Rows are points. The ring and each string are closed loops that go straight from each point to the next, and from the last back to the first. Before rounding, they use only three directions, however many columns there are. How many times does the string pass through the ring? Passing back the other way cancels.
In the rows, 128 means zero.

Ring (6 x 4):
[[147 173 173 172]
 [151 170 137 142]
 [156 128 102 109]
 [138  76  83  94]
 [127  72 111 119]
 [147 134 170 168]]
String (26 x 4):
[[156 152 141 143]
 [186 184 149 145]
 [153 140 128 132]
 [134 131 114 123]
 [151 133  91 102]
 [182 121  93  97]
 [181 104  90  93]
 [167  96  94  99]
 [145 108 113 119]
 [120 103 104 116]
 [121  47  69  84]
 [140  36  81  90]
 [146  70 110 114]
 [130  97 118 126]
 [106  95 112 125]
 [111  92 123 133]
 [117 110 126 135]
 [130 114 159 161]
 [167 138 193 182]
 [161 141 169 164]
 [174 171 204 192]
 [182 187 209 196]
 [164 167 173 169]
 [138 139 138 143]
 [167 187 172 169]
 [175 192 168 164]]
Times through: 3
String (30 x 4):
[[129 156 117 129]
 [121 138 115 128]
 [129 161 119 131]
 [161 190 142 145]
 [166 211 158 158]
 [123 171 138 148]
 [128 150 138 145]
 [147 146 147 149]
 [172 170 182 175]
 [187 191 225 209]
 [180 163 209 195]
 [165 137 177 170]
 [137 121 142 146]
 [137 119 134 139]
 [165 110 162 156]
 [171  97 173 163]
 [152 108 150 148]
 [135 113 137 141]
 [113 110 131 140]
 [122 118 135 142]
 [147 128 145 146]
 [178 155 193 182]
 [188 190 225 208]
 [163 193 201 193]
 [146 198 183 182]
 [173 215 190 183]
 [162 176 157 156]
 [165 170 149 149]
 [168 189 145 146]
 [157 181 132 137]]
Times through: 1

Ring (8 x 9):
[[130 128 136 115 128 112 116 128 168]
 [134 110 168 112 151 139 139 124 189]
 [138 103 171 120 156 151 153 123 172]
 [135 108 147 129 142 143 154 128 141]
 [123 125 102 131 111 116 137 141 117]
 [116 139  78 130  93  95 120 147 110]
 [118 147  72 129  87  83 106 144 110]
 [126 142 100 124 105  91 104 134 134]]
String (27 x 9):
[[136  95 202 103 173 162 154 121 224]
 [128 103 174 105 154 148 148 130 207]
 [129 112 153 114 141 136 141 131 178]
 [127 117 142 116 134 129 137 132 168]
 [130 103 175 108 156 150 150 128 201]
 [128 113 152 114 140 134 139 131 178]
 [138 119 142 128 136 128 135 124 142]
 [140 110 174 115 155 141 138 119 185]
 [127 115 171  98 148 131 126 128 223]
 [120 126 138 103 126 113 117 136 198]
 [126 128 123 119 120 112 122 134 154]
 [117 139 106 111 106  94 106 141 165]
 [120 153  79 123  89  74  90 139 128]
 [126 150  79 133  92  80  98 135 104]
 [108 159  53 121  71  64  89 152 119]
 [110 148  72 119  85  80 103 150 133]
 [124 132 108 124 112 106 121 137 136]
 [133 137  98 137 108 100 116 130 102]
 [119 159  53 135  75  66  91 143  88]
 [112 159  57 124  74  64  88 148 115]
 [112 146  86 114  92  83 101 147 150]
 [123 133 112 120 113 105 117 136 147]
 [120 136 115 112 112  99 109 137 166]
 [120 131 133 102 122 106 109 136 197]
 [126 124 133 115 126 118 126 133 167]
 [137 122 136 129 132 123 131 125 138]
 [145 108 176 122 158 144 142 115 171]]
Times through: 3
String (23 x 9):
[[144 120 151 128 142 127 129 117 145]
 [125 104 191  90 161 146 139 129 249]
 [124 107 171 100 150 142 142 133 218]
 [131 115 148 119 139 132 138 129 165]
 [149 108 164 134 153 144 147 114 138]
 [145 101 179 125 162 154 154 116 165]
 [146 109 162 131 151 142 145 117 144]
 [138  98 191 111 167 157 153 120 202]
 [130 103 186 100 160 149 143 126 225]
 [124 119 147 108 135 125 129 133 189]
 [136 124 132 128 129 119 127 126 138]
 [135 135 129 122 123 103 108 124 151]
 [120 148  97 115  99  82  94 138 153]
 [114 144  90 115  96  87 103 144 149]
 [125 135 103 126 109 101 116 136 129]
 [130 142  90 136 102  93 111 133 101]
 [114 157  54 129  74  68  93 148 102]
 [102 160  47 118  67  62  89 157 124]
 [121 133 106 121 109 104 119 139 143]
 [137 133 110 137 116 106 119 126 108]
 [134 147  94 134 102  85  98 127 108]
 [138 128 123 133 124 113 123 125 123]
 [135 126 129 128 127 117 126 126 136]]
Times through: 4

Ring (6 x 14):
[[109 183  98 192  63 142  76  99 170 131 133 128 165 104]
 [ 89 179  95 179  77 142  79  88 170 153  98 109 159 125]
 [ 82 133 115 127 140 118 119 113 119 153  92 130 115 158]
 [ 97 105 132 106 169 101 144 142  84 129 122 163  92 160]
 [128 103 143 100 162 102 152 158  74  97 174 195  93 133]
 [132 146 124 147 105 124 115 134 121 100 176 174 133 104]]
String (23 x 14):
[[ 84 126 122 104 153 120 129 113 111 154  93 135 108 163]
 [ 89 109 133  79 176 112 147 125  90 148 102 150  92 169]
 [ 70 115 113 144 154  99 123 127 103 153  79 129 102 175]
 [ 89 123 116 146 140 105 121 131 107 135 109 144 110 154]
 [ 92  90 133 113 181  87 150 154  69 126 119 167  80 170]
 [113  73 152  69 206  85 176 170  43 107 152 198  63 164]
 [111 101 134 122 162  94 145 158  77 108 149 180  92 146]
 [132  80 153  88 187  86 170 179  47  85 185 213  73 141]
 [142  91 159  57 184 104 173 165  56  89 194 216  80 131]
 [125 121 137 104 146 115 140 141  95 108 164 181 107 127]
 [115 140 118 157 112 116 112 133 120 113 150 160 128 121]
 [113 137 124 130 125 121 121 127 116 121 144 160 122 128]
 [128 138 130 120 123 125 125 131 113 108 167 174 123 115]
 [115 161 109 177  86 128  95 119 143 118 147 148 146 110]
 [116 194  91 225  38 141  62 102 181 119 147 129 178  88]
 [112 203  88 223  32 150  56  90 192 129 136 119 185  88]
 [ 98 219  74 247  13 156  38  74 214 145 112  95 199  91]
 [ 88 212  75 236  27 153  44  72 208 154  96  90 191 104]
 [ 82 196  80 221  48 144  56  80 192 157  89  93 176 118]
 [104 146 117 138 117 126 112 116 128 132 127 145 129 131]
 [ 99 149 113 142 114 128 108 110 134 139 117 137 132 134]
 [ 80 163  96 185  93 127  85 100 154 153  89 111 145 140]
 [ 67 154  98 161 113 126  95  94 147 170  65 102 134 159]]
Times through: 1
